Every row gives one point. Two turns around zero, p and q, are shown by what they do to some points. Where does a point land after both, in the order given? Backwards means that the second turn is done in reverse. Each puzzle has new turns, and all numbers are rounded.

Turn p:
[ 2.6 11.9 21.1] -> [18.7 15.5  1.7]
[ 3.0 -5.0 -2.6] -> [-0.6 -5.8 -2.5]
[  2.8 -21.2  -9.4] -> [ -4.7 -22.9  -1.0]
[ 3.7 19.0 -4.9] -> [-6.0 16.7 -9.1]
[ -6.8 -17.5  -5.1] -> [ -4.6 -16.9   8.5]
[-5.2 12.8  0.9] -> [-2.8 13.4  2.3]
Turn q:
[-23.7  15.0   0.7] -> [-19.4  14.7 -14.0]
[ 0.2  3.7 14.5] -> [-11.7  -2.8   9.0]
[  1.6 -15.3 -13.7] -> [ 15.7  -8.2 -10.6]
[ 6.5  4.0 -1.3] -> [3.7 3.8 5.7]
[15.3 -7.5 -0.2] -> [11.7 -7.6  9.8]
Where do these land?
p, then q backwards: [-7.3 -2.1 11.9] -> [13.9  2.1 -1.3]
q, then p: [ 7.6  1.6 -2.2] -> [ 6.7  2.1 -4.0]
q, then p: [ 5.9 16.5 13.5] -> [10.2 13.9 13.8]
p, then q backwards: [11.1 -1.0 -6.9] -> [-10.9  -6.7  -3.0]
p, then q: [ -2.8   7.0 -20.9] -> [ -9.7   6.1 -19.0]
p, then q backwards: [-14.6 -22.1   4.5] -> [ 18.0 -11.2  16.5]

Turn p:
[-3.7 11.2  2.8 15.8] -> [ 0.5  7.5 17.1  7.0]
[-3.0 -5.8 -3.9 15.7] -> [ 2.4  5.3  1.7 16.4]
[  5.1   2.7  -3.0 -39.5] -> [ -7.0  -7.7 -19.1 -33.6]
[15.3 -5.0 -1.2  1.9] -> [15.5 -2.5 -4.4  0.0]
[-5.2  0.9 -6.7 14.1] -> [-0.3 10.5  4.2 12.0]
[ -6.3   1.1  12.3 -14.9] -> [-11.3 -13.2   0.7 -10.6]
[-2.2 -5.1 -0.4  6.9] -> [ 0.3  0.2 -0.2  8.9]
Turn q:
[ 12.3  18.4 -12.2  -4.6] -> [ 20.9  -3.3 -14.4  -1.5]
[-7.0 -9.8 -5.3 -4.1] -> [-12.4   1.3  -5.3  -2.5]
[ 8.0 -6.2 31.5 -3.8] -> [ -0.3 -11.9  29.7  -9.2]
[-11.5   5.7  -5.4   4.0] -> [-0.2 13.6 -4.3  2.4]
[-1.8 -8.1 -8.7  8.5] -> [-8.1  0.3 -5.7 10.9]
Where do these land?
q, then p: [ 6.9 -2.3 11.9 -3.5] -> [ -0.1 -14.2  -2.4   0.4]
p, then q backwards: [-12.4  11.2   6.3   2.0] -> [ -7.5 -10.8  12.1   1.6]
q, then p: [ 10.3 -16.3 -12.6 -14.8] -> [-11.1   3.5 -23.3   8.4]
p, then q backwards: [-21.3  -1.7  -0.5  16.3] -> [ -9.3 -13.8   1.8  21.1]
q, then p: [16.4  9.1 -5.1  0.1] -> [16.2 -0.6 -9.9  4.0]

Turn p:
[12.1 -4.4  4.0  2.6  0.0 -0.8] -> [ 8.0 -2.8  1.7  7.4  7.4 -2.2]
[-10.1   9.9  -1.9 -22.5 -13.7   7.1] -> [  4.5   8.7  -7.5  -5.4 -27.5  -3.3]
[ 2.4  1.0 19.1  4.3 -0.5 -8.5] -> [-2.5 -8.2 -2.9 18.0  0.7  7.6]
[ -4.6  12.4 -22.4   7.1  13.3  -7.7] -> [-16.9   6.1  21.0 -12.8   3.3  -5.2]
[  2.7 -10.1   4.3  -1.7  14.2  -5.4] -> [ 5.5 -4.7  7.1 -0.3  7.8 14.1]
[-3.5 15.5 -4.3 24.0 20.5 12.4] -> [-22.6  21.2   4.5   0.9  20.9   1.8]
[ 10.9 -13.4  -6.3  -6.3 -21.0   6.8] -> [ 19.7  -6.9 -10.6  -5.1  -2.0 -16.9]
[-10.0 -11.0   7.6  -7.6 -12.7  -3.9] -> [  4.2 -13.5 -13.2  -2.6 -10.7   4.3]
Turn q:
[ 21.5  -1.7   2.9  -8.7   4.1 -14.1] -> [ 10.3 -12.9  -8.6 -18.0  -9.5  -2.0]
[  7.6  -6.7  -7.6  -4.0  -1.5 -17.0] -> [ -0.3  -4.2  -9.3 -17.4   3.9  -6.7]
[ -3.9   2.6  14.0  12.9 -19.6 -12.0] -> [ 11.3   8.4  14.6  -2.3   4.0 -21.9]
[ -8.2  -3.9   3.7   8.5 -17.0  17.2] -> [-10.0   4.4  11.0  18.7  -2.1 -12.7]
[ -7.7  13.2 -15.3  -4.3  13.4  16.4] -> [ -7.7  11.2 -11.4  12.6  -2.5  21.3]
[ -2.8   0.0  -3.4 -19.4  20.4   3.4] -> [-7.1 -5.7 -2.6 -7.5 -3.0 25.9]
[-6.5 -3.6  5.6 15.0  0.2  6.1] -> [ 3.4 -1.3  6.2 13.9  9.4 -3.9]
Where do these land?
q, then p: [-13.6  21.9 -11.4   1.0  14.0  -3.7] -> [-3.9 29.8  4.8  1.3  1.3 -8.6]
q, then p: [  7.6 -11.8  -5.6 -14.7  -0.3   6.9] -> [  0.3  -8.0 -12.4 -15.1  -6.5   1.7]
p, then q: [-4.6 -4.9 19.8 -2.2 -4.5 -7.8] -> [ -9.7  -5.4  -6.1  14.7   6.3 -10.4]
p, then q: [ -4.1 -13.3   4.3  12.6   9.3  -2.0] -> [-7.4 -9.7 -2.1  7.0  5.4 15.2]
p, then q: [ -0.4   0.0 -10.4   0.6 -11.0  15.2] -> [  1.0   8.9 -10.1 -16.3  -2.8   2.2]
q, then p: [ 13.3  12.9  21.6 -14.9  -2.7   7.9] -> [ 13.3  -7.5 -19.4  14.6  -6.5 -15.4]
q, then p: [  1.7  -4.9 -18.3  17.4  -4.8 -16.5] -> [ -4.3  -0.8  28.7 -10.1   0.2   3.5]
